Each row of a before or after table is a point. One or more steps were done to the points. Then noise was added and the rows were shuffled. The steps act on columns, c1 being the first. What was done? A step turns or swaps two columns, mirrors them in a line or flattens them onto one, adds a multiple of one to another, or multiplies or shifts one. Angles are multiples of 10 degrees, from the lower column toward the higher: turns from -170 to 170, lines from 10 to 170 but not 90. Use the fewest steps. Two steps may share a column if one is a turn and the other turns, adds or multiplies; they go together, in the order done. Otherwise the lowest column goes first.

Before (12 x 2):
[[-31  32]
 [ 21   1]
 [ -8  20]
 [ 41  42]
 [ 27  66]
 [ 41  35]
 [ -8  13]
 [  8  37]
 [ 18   5]
 [ 56   8]
 [-30 -18]
 [-24  47]]
After:
[[ 32 -54]
 [ 20 -19]
 [-54 -78]
 [-45 -11]
 [-28 -45]
 [  2 -59]
 [-32 -41]
 [ -8 -23]
 [ 19 -23]
 [ -3 -51]
 [  6   6]
 [-52 -31]]
Steps: shift c1 by -20; shift c2 by -60

Before, 9 rows:
[[ 11 -25   9   0]
 [-25  20  38  23]
 [-11  12 -12  28]
 [ 25   5   4 -13]
 [ 36  30   4  -7]
 [-28 -16  41  35]
 [-10   8  16  11]
 [-32  34  39   9]
 [  7 -31 -28 -13]]
After (9 x 4):
[[ 25 -27 -43 -76]
 [-36 -31   3 -27]
 [-26  -9   2  28]
 [ 19  30 -46 -69]
 [ -3  23  30  80]
 [ 13   2  12 -94]
 [ 20  -4 -42 -87]
 [-12  20  -5  39]
 [  8  -3 -19 -44]]
Steps: turn c1 and c3 by 170 degrees; turn c2 and c4 by -150 degrees; multiply c4 by 3

Before, 8 rows:
[[-49  39 -44  19  36   3   7 -19]
 [ 35 -21  11 -48  -3  -5 -58  -5]
 [-54  21 -35  66  52 -33 -15 -50]
 [ 44  16 -31  31  12  23 -40  26]
 [ 58  19 -10   5 -27 -14 -13   2]
 [ -1   4 -35  44  51 -11  20  36]
 [-14 -11  45 -17 -30  12 -38  -7]
 [  3  24  21 -26 -32 -32 -69  10]]
After (8 x 8):
[[-15 -21 -18 -14 -28  23 -39  -8]
 [-49   7  19  66  68 -24 -10 -54]
 [-50   1  20  19  49   8   5 -19]
 [ 34   9  -6 -47 -12   4 -60  -3]
 [ -4  18  18  48  52  -1  18  34]
 [  2 -33   2 -31 -34 -22 -67  15]
 [ 44   6  11  34  -4  35 -40  26]
 [ 57  -9   8   8 -40  -5 -16   4]]
Steps: add -0.3 times c1 to c5; turn c2 and c3 by 140 degrees; multiply c3 by 0.4; shift c6 by 10

Before, 8 rows:
[[  1  -3 -32  46 -48 -37  16  26 -46  11 -42  26]
 [ -7  52  -4 -35  23 -20 -21 -14  43  27  23 -35]
 [ 36  23  25  11  16 -31  -1  -3  60  38  43 -31]
 [-16 -31  -3  48  12 -46  -6 -21 -40  29 -17  31]
 [ 51  41  27 -21   8 -49 -23 -33  11  32  32 -17]
 [ 19  33   6 -18 -23   2 -38 -33  63  31  27  -2]
 [ -6  19 -44  44 -30   8 -21  59 -57  -6  13  65]
 [ 26  -8 -53  -4 -18 -18 -16  44 -18  42  13  38]]
After (8 x 12):
[[ 26  -5  45 -38 -35 -19 -10  43  36 -15  17 -43]
 [ 20  30 -51 -28 -40   1 -35 -28  44 -21 -26  -1]
 [  2   0  41 -17 -74 -43  13  24 -21  46  48 -29]
 [ 47  42 -12 -32 -12 -52 -24 -38  -2 -22 -37  18]
 [ 37  21 -51 -37  -2 -26   9   2  36   6 -55  38]
 [-22 -33  38 -39  -7 -50  -6 -22 -28  41  18 -34]
 [ -8  52 -31 -27  -1 -24 -28 -12  40 -32 -21  37]
 [ -7  16  71  -2 -47   5 -12  57   6  46   2 -65]]
Steps: turn c3 and c11 by -150 degrees; turn c3 and c9 by 60 degrees; turn c4 and c10 by 100 degrees; shift c5 by -20; multiply c12 by -1

Before (14 x 18):
[[-17 -22 -44 -11   8 -29  -3  54  11   2 -12  -8  -8  16  43   3   6 -20]
 [-42  12  32 -26  13 -14 -13 -20 -15  -8  -4  31 -29 -15 -28  -9  -2   1]
 [ -6  43  33  -6   6 -15 -15   6   6  22 -25  10  -8 -18  -2 -34  19   5]
 [ 16  33   6  -7  24  -4 -20 -19 -10  15  12  25 -33  -5 -32 -22  12  25]
 [  3  -2  37   8   2  21  -9  -5   6  18 -19  34 -17   6  -1 -37  -7  20]
 [-18 -34 -37   1 -16 -37 -15  25  -7  -7  -5  21  37  -5  42  12  34 -21]
 [  7   8  51  25  12   3  19  -2 -27  20 -28 -15 -16  -4   9  13  21  38]
 [ -5  14  31 -18   9   3 -26  27   2  40  -4  23  -9  14 -51 -11  19   7]
 [ 26  16  10 -12 -20  22  17  26 -20 -10 -31  15 -23 -22  16   9  12   4]
 [-21  -5 -24 -19   2 -14 -28   6 -19  31 -29  22  -6 -15  41  33  -2  -5]
 [ 25   6  24 -18  49 -15   6   1   9  34 -20  38 -16  -9 -60 -44   3 -18]
 [-10  31  19  12  10  10  31  16  -6  -1 -38  53 -20  -7  16   3  23  44]
 [-32 -14 -46 -11 -19 -19   2   2 -20  16 -35  -2   8  23  24  -4  30 -19]
 [ -2 -32 -27 -39 -10 -50 -43  13  14   3 -38   5  -2  25  23  15  29 -10]]
After:
[[  -6   14   30  -18    9    3   49   27    2   40   -9   22  -10   -7
  -102   -8   19    6]
 [  27   33    5   -6   24   -4    2  -19  -13   15   25   30  -32   25
   -64  -10   13   26]
 [  47   16   11  -12  -19   21  -63   26  -30  -11  -62   10  -24   30
    32   -4   12    2]
 [ -19   12   32  -27   14  -14  -26  -20  -53   -8   -8   29  -29   39
   -56  -10   -2    1]
 [  -6  -33  -37    0  -15  -37   -3   26  -25   -7  -10   14   36   22
    84   -6   34  -21]
 [   7   -5  -24  -20    2  -13  -16    5  -52   32  -60    8   -5   49
    82   -3   -2   -6]
 [  40    8   50   25   12    3  -22   -2  -55   20  -55  -19  -15   -7
    17    7   21   37]
 [  -3  -14  -46  -12  -18  -19   52    1  -61   16  -70    0    8  -45
    47    0   30  -20]
 [ -19  -32  -26  -38  -10  -50   86   13   28    3  -76    0   -2  -15
    47   -1   30  -10]
 [  -2   31   19   14   10   10  -37   17  -18    0  -76   46  -19  -11
    32  -18   23   44]
 [  -5   -3   36    7    2   21   20   -5   14   19  -37   42  -17   -5
    -2  -15   -7   20]
 [ -29  -22  -45  -12    7  -28   38   53   15    1  -24   -8   -8  -29
    86    3    6  -20]
 [ -12   43   33   -6    4  -13  -32    6   10   23  -50   20   -7   45
    -4   -8   19    5]
 [  11    6   24  -18   49  -15  -25    2   33   36  -41   48  -17   13
  -120  -17    3  -19]]
Steps: multiply c9 by 2.5; turn c1 and c9 by 30 degrees; multiply c14 by 3; turn c7 and c14 by -130 degrees; multiply c11 by 2; flatten c12 and c16 onto the line at 160 degrees; multiply c15 by 2

Before (10 x 24):
[[ 18  15  55   9 -24  -9 -15 -53 -46   4  11 -33  -2  17 -26 -55 -27  12
  -20  35   3  21 -15 -39]
 [-22 -59  24 -42  56  -5  91  42 -32 -49 -34  -7  -6  17   9  26  14   1
   33 -55 -29  38  49 -16]
 [ 32  -8   8  18 -16   5 -12 -29 -42  42 -20 -41   1  53 -27 -15  19 -26
    8   6 -16  17 -14 -55]
 [ -7  19  49  -8  -7 -10 -22 -51   5   3 -12 -30  -5  -5 -34  16 -62  22
   76  -4 -56  43 -30  13]
 [ 10 -24  49 -19 -20 -23 -18 -21  -7   8   7 -46 -45  -6 -78  11 -27  18
   29 -17 -22  44  -2  33]
 [ -2  12 -34  45   7  75   6   0 -40  40  33 -22 -10 -32   6 -24   5 -42
  -14  44  61   6   3 -26]
 [ -6 -96 -20 -32  44  13  66  55   6 -29  11  58  20  -5   0  14  -6 -28
   -6 -26 -25 -37  44  18]
 [ 32  44  27  58 -46  -3   9 -34 -36  10 -66 -35  -3  -2 -18 -16  19   1
    6  12  28  19  -9 -24]
 [  3 -44 -41  -6  17  55  48   9  22  -5  67  38  -4   4  32 -23  36 -24
  -26  -3   0  23   9  36]
 [ 16 -44  -4 -42  80  19  58  54  37 -12  -3  24 -27   1  19 -15  10 -47
  -11   6 -14   0  23  21]]
After (10 x 24):
[[ 20 -35  29 -44  14  16  10  -6  63 -11 -56  30 -15   2 -47 -16   2 -45
  -13  11 -67  -1  17  23]
 [ 18  13  18   6  -3  -8  23  13 -67   6  23 -33 -22  21   1 -56  -8  15
  -18   5  34  16   5 -37]
 [  8 -24  43 -24 -27 -22  28  -3 -23   6  27 -47 -69  -4 -45   7  -6  18
   34  -2  66  43 -16  35]
 [ -9  19  30 -10 -49 -11  36 -30 -39   5  38 -24 -22  -7 -34  14 -42  25
   71 -12  20  44 -22   8]
 [ -1 -95   8 -34 -13  17  32  26  54 -33 -58  58  48 -11 -38  12   5 -28
   -8  10 -34 -38  27  20]
 [ 30  -5 -14  19 -18   6 -29  18 -47  40   1 -42 -19  51 -10 -12  -6 -25
   10  -2  26  20 -13 -59]
 [-25 -61  33 -45  -5  -9   7  48  23 -54 -96 -13 -14  16 -45  30 -23   8
   32   8 -50  38  13 -14]
 [  0  10 -45  46  66  76  16  33 -22  39   3 -24 -21 -27  15 -27  29 -43
  -15  18   2   6  22 -30]
 [ 35  43   2  62   5  -2 -44   6 -47   9 -22 -36 -25  -1  28 -13 -45   6
    4   4  48  19  -2 -27]
 [  5 -49 -32  -6   9  56  19 -12  17  -3 -45  38  17  10  12 -19  78 -20
  -26   3 -32  25  10  33]]
Steps: turn c8 and c9 by 60 degrees; add 0.5 times c9 to c3; turn c5 and c21 by -70 degrees; turn c15 and c21 by -50 degrees; turn c11 and c17 by 60 degrees; turn c7 and c11 by -70 degrees; add 0.5 times c12 to c13; flatten c20 and c23 onto the line at 60 degrees
